Every row gives one point. To make a cloud, some directions were put in groups of two or more. Within a group, all points are equally far from the middle, so they leave a hole (a ring in 2 directions, a hollow ball in 3). The other directions are filled evenly. Then the cloud was stretched, turned, moved and blurred a little. How many holes are there, and how many directions does each take, smallest first?

Cloud, 14 rows:
[[-0.29 -0.34]
 [ 0.22 -0.17]
 [-0.54 -0.12]
 [-0.56 -0.08]
 [ 0.25  0.47]
 [-0.56  0.26]
 [ 0.03 -0.31]
 [-0.47 -0.21]
 [ 0.09  0.59]
 [ 0.22 -0.18]
 [-0.16 -0.35]
 [-0.55  0.29]
 [ 0.35  0.15]
 [ 0.32  0.35]]
Holes: 1 (2)

Cloud:
[[-0.05 -0.72 -0.07]
 [ 0.51  0.53  0.15]
 [ 0.37  0.36  0.20]
 [-0.26  0.32 -0.37]
 [-0.47 -0.52 -0.22]
 [ 0.30  0.58  0.22]
 [-0.11 -0.26 -0.51]
 [-0.02 -0.03  0.78]
 [-0.13 -0.20  0.25]
 [ 0.26 -0.34  0.24]
 [ 0.09  0.33 -0.15]
 [ 0.30 -0.62  0.12]
 [ 0.25 -0.80  0.21]
 [-0.33 -0.13 -0.16]
 [-0.52 -0.01  0.22]
 [ 0.04  0.17 -0.05]
 [-0.12 -0.46 -0.04]
 [ 0.51 -0.01 -0.24]
 [-0.42  0.22  0.17]]
Holes: 0

Cloud:
[[ 0.58 -0.04  0.15  0.15 -0.27 -0.24]
 [-0.31 -0.47  0.13 -0.21  0.48 -0.24]
 [ 0.05  0.13 -0.22 -0.05  0.69  0.26]
 [ 0.23 -0.13 -0.03 -0.42 -0.35  0.15]
 [-0.33  0.71 -0.34  0.02 -0.01 -0.26]
 [ 0.40 -0.29  0.21  0.03  0.49  0.00]
 [ 0.08 -0.67  0.11 -0.05 -0.07  0.25]
 [-0.35  0.63  0.42  0.18 -0.27  0.25]
 [-0.21 -0.51  0.15  0.13  0.48  0.27]
 [ 0.01  0.39 -0.02  0.40  0.16  0.44]
 [-0.12 -0.51  0.10  0.55  0.24 -0.28]
 [-0.43 -0.33 -0.16  0.50  0.06  0.10]
 [-0.34 -0.37 -0.44  0.35  0.32 -0.17]
 [-0.51 -0.34  0.13  0.13  0.66  0.18]
 [-0.26 -0.25  0.66  0.38  0.31 -0.11]
 [ 0.14  0.05 -0.11  0.87  0.12 -0.06]
 [-0.26 -0.25  0.51  0.08 -0.33 -0.24]
 [-0.27 -0.03  0.14  0.84 -0.23  0.03]
 [-0.04  0.43  0.16  0.42  0.25  0.47]
 [-0.35 -0.62  0.64  0.03 -0.33  0.20]
 [ 0.16 -0.45  0.27  0.23  0.58  0.00]
 [-0.30 -0.55  0.06  0.61 -0.27  0.08]
 [-0.60  0.03  0.22  0.35 -0.20  0.57]
 [ 0.41 -0.13  0.23  0.04 -0.42 -0.34]
 [-0.73  0.18  0.13 -0.05  0.12  0.36]
 [ 0.44  0.29  0.35  0.43 -0.52  0.36]
 [ 0.54  0.30  0.11  0.20 -0.28 -0.17]
 [ 0.06 -0.06 -0.07  0.12  0.71  0.31]
 [ 0.29  0.50  0.31  0.00 -0.19 -0.14]
 [-0.40  0.41 -0.42  0.51 -0.28  0.09]
 [ 0.23 -0.16 -0.14 -0.22 -0.73 -0.24]
 [-0.13  0.83  0.29  0.10  0.26 -0.12]
 [-0.26 -0.50 -0.12 -0.10  0.00  0.21]
 [-0.69  0.08 -0.19  0.05  0.05 -0.29]
 [-0.37 -0.36 -0.14 -0.21 -0.50  0.07]
 [-0.38 -0.14 -0.17 -0.41  0.60 -0.18]
 [-0.18  0.52 -0.27 -0.17  0.06 -0.65]
 [-0.20 -0.01  0.08 -0.59  0.06  0.03]
 [ 0.31  0.38 -0.27 -0.09 -0.50  0.16]
 [ 0.30 -0.62 -0.11  0.22 -0.09 -0.08]
 [-0.31  0.52  0.00 -0.23  0.13 -0.48]
 [ 0.26  0.66  0.17  0.30  0.15  0.02]
 [-0.65 -0.25  0.08  0.24 -0.44  0.05]
 [-0.09 -0.31  0.36  0.50 -0.76 -0.27]
 [-0.30  0.46  0.11  0.68  0.20 -0.03]
 [-0.47  0.12  0.21  0.57 -0.04 -0.33]
 [-0.54 -0.31 -0.29  0.16  0.50 -0.31]
 [ 0.20  0.65  0.22  0.18 -0.36  0.21]
 [-0.33  0.56  0.33  0.28 -0.51  0.28]
 [-0.38  0.20  0.52  0.55  0.02  0.06]]
Holes: 1 (4)

Cloud (80 x 8):
[[-0.07 -0.42 -0.09 -0.35 -0.14 -0.32 -0.09 -0.37]
 [ 0.16  0.62 -0.48 -0.45 -0.55  0.25  0.14  0.27]
 [ 0.08  0.28 -0.11  0.05 -0.37  0.02 -0.36  0.12]
 [ 0.42  0.37 -0.31 -0.12 -0.28 -0.57 -0.17  0.08]
 [-0.35 -0.36  0.73  0.22  0.31 -0.18  0.58 -0.12]
 [ 0.31 -0.17 -0.28  0.51 -0.23 -0.07  0.49 -0.04]
 [-0.31  0.13 -0.25  0.33 -0.29 -0.61 -0.22 -0.27]
 [-0.06 -0.05  0.52 -0.42 -0.16  0.29 -0.11 -0.07]
 [-0.19 -0.51  0.23 -0.56 -0.60  0.03  0.14  0.06]
 [-0.09 -0.15 -0.12 -0.74 -0.54 -0.06 -0.01  0.50]
 [-0.40 -0.36  0.00 -0.40 -0.48  0.08  0.15  0.32]
 [-0.33 -0.37  0.15  0.25 -0.52 -0.62  0.49  0.01]
 [ 0.35 -0.61  0.19 -0.32 -0.67  0.15 -0.05 -0.17]
 [-0.65 -0.37  0.11  0.15 -0.33  0.14  0.48 -0.27]
 [-0.01 -0.75 -0.03 -0.04  0.10 -0.44 -0.28 -0.21]
 [-0.69  0.48 -0.44  0.41  0.02 -0.63  0.11  0.01]
 [ 0.44 -0.60  0.41 -0.12 -0.46  0.00  0.14 -0.09]
 [-0.17 -0.35 -0.44 -0.42 -0.66 -0.56 -0.31  0.19]
 [-0.12 -0.67 -0.23  0.24  0.06 -0.61  0.21  0.04]
 [-0.01 -0.05  0.24  0.79  0.39  0.07  0.30 -0.39]
 [ 0.21 -0.07  0.10 -0.37 -0.12 -0.50  0.47 -0.22]
 [-0.05  0.03 -0.16 -0.72  0.49  0.22 -0.27  0.30]
 [ 0.01 -0.49  0.41  0.42 -0.16  0.20  0.72 -0.17]
 [ 0.03 -0.15 -0.17  0.00  0.45  0.04  0.44 -0.27]
 [-0.05 -0.65 -0.67 -0.50 -0.29 -0.33  0.29  0.03]
 [-0.46  0.18 -0.37 -0.01 -0.38  0.46 -0.27 -0.13]
 [ 0.19 -0.06 -0.12  0.36 -0.05  0.34  0.30  0.62]
 [ 0.54  0.33 -0.35  0.21 -0.35  0.08  0.54  0.30]
 [ 0.14 -0.04  0.14  0.19  0.14  0.29  0.06  0.07]
 [-0.13  0.23 -0.80  0.25 -0.17 -0.08 -0.05 -0.09]
 [-0.30 -0.10  0.28  0.23  0.07  0.23  0.02  0.16]
 [-0.27 -0.68 -0.40 -0.11  0.06  0.20  0.42 -0.15]
 [ 0.64 -0.24  0.27  0.17 -0.41  0.27  0.38  0.02]
 [ 0.07 -0.29 -0.50  0.30 -0.36  0.10 -0.38  0.45]
 [-0.04  0.58 -0.56 -0.05  0.13  0.49  0.04 -0.10]
 [ 0.00 -0.15  0.27 -0.09 -0.12 -0.87  0.63  0.44]
 [ 0.17 -0.11 -0.32 -0.07 -0.75  0.35  0.66  0.34]
 [ 0.19 -0.57 -0.45  0.71 -0.07 -0.37  0.26 -0.11]
 [-0.33  0.14  0.41  0.14  0.41 -0.33  0.57  0.08]
 [-0.41  0.33  0.38 -0.15 -0.24 -0.44  0.16 -0.07]
 [ 0.11  0.12 -0.26 -0.17 -0.43  0.49  0.87  0.23]
 [ 0.19  0.55 -0.40 -0.35  0.04  0.30 -0.09 -0.06]
 [-0.56 -0.16 -0.30  0.02  0.25  0.17 -0.20 -0.24]
 [-0.07 -0.54 -0.09  0.38 -0.13 -0.96  0.31  0.36]
 [ 0.22  0.38 -0.44 -0.65  0.39  0.20 -0.39  0.16]
 [ 0.23 -0.52  0.46 -0.39  0.36 -0.26  0.17 -0.31]
 [ 0.35 -0.30 -0.25  0.12 -0.04  0.44 -0.11  0.13]
 [ 0.09  0.10 -0.16  0.30 -0.66  0.23  0.28  0.23]
 [-0.19  0.01 -0.28  0.17  0.15  0.06  0.18  0.23]
 [-0.33 -0.19 -0.51 -0.07 -0.40  0.16  0.18 -0.12]
 [ 0.12 -0.48  0.20 -0.29 -0.32  0.46  0.23 -0.10]
 [ 0.51  0.43 -0.20 -0.04  0.65 -0.43  0.22 -0.11]
 [-0.68 -0.04  0.01 -0.57 -0.56  0.27 -0.01 -0.02]
 [-0.25 -0.03  0.29 -0.25 -0.65 -0.41  0.39 -0.03]
 [ 0.10 -0.48 -0.18  0.44 -0.62 -0.42  0.53 -0.35]
 [-0.62 -0.17 -0.30 -0.07 -0.03 -0.41 -0.25 -0.02]
 [-0.05 -0.02 -0.06  0.42  0.18 -0.25 -0.37 -0.66]
 [ 0.51 -0.38  0.10  0.09 -0.35 -0.43  0.59 -0.13]
 [ 0.21  0.33 -0.02 -0.06 -0.32  0.24 -0.11 -0.33]
 [-0.27  0.28  0.51  0.15 -0.32  0.08 -0.20 -0.25]
 [-0.48 -0.03  0.35 -0.32 -0.64 -0.14  0.59 -0.02]
 [-0.77  0.09  0.05  0.04 -0.19  0.19  0.27 -0.37]
 [-0.05 -0.09 -0.72  0.02 -0.27 -0.06 -0.53  0.14]
 [ 0.14 -0.35  0.25  0.52  0.10  0.12 -0.34 -0.30]
 [ 0.11 -0.14 -0.34  0.41 -0.39  0.29  0.73  0.43]
 [-0.38 -0.01  0.36 -0.29 -0.03 -0.47  0.04 -0.01]
 [ 0.02  0.16 -0.43  0.16 -0.71 -0.29  0.64  0.65]
 [-0.01  0.19  0.15 -0.35 -0.45  0.21  0.22  0.50]
 [ 0.41 -0.12  0.40 -0.18 -0.14  0.15 -0.15  0.45]
 [-0.79  0.13  0.04 -0.49 -0.30 -0.43 -0.20  0.12]
 [-0.47 -0.28 -0.11  0.20 -0.77 -0.45  0.09  0.28]
 [-0.57 -0.29  0.35 -0.29 -0.21  0.32  0.01  0.27]
 [ 0.03 -0.62 -0.43 -0.48 -0.26 -0.30 -0.28  0.45]
 [-0.07 -0.34  0.53 -0.11 -0.37  0.10 -0.04 -0.50]
 [ 0.55  0.10  0.13  0.02 -0.21  0.12 -0.35  0.40]
 [ 0.26  0.18 -0.17 -0.40  0.13 -0.03  0.07  0.17]
 [ 0.12  0.49  0.00 -0.28  0.04 -0.07  0.39 -0.13]
 [-0.38  0.34 -0.64 -0.01 -0.47  0.29 -0.18 -0.27]
 [-0.26 -0.76  0.08 -0.04  0.00 -0.30 -0.53 -0.12]
 [-0.15  0.12 -0.11  0.36 -0.82  0.24  0.70 -0.32]]
Holes: 0
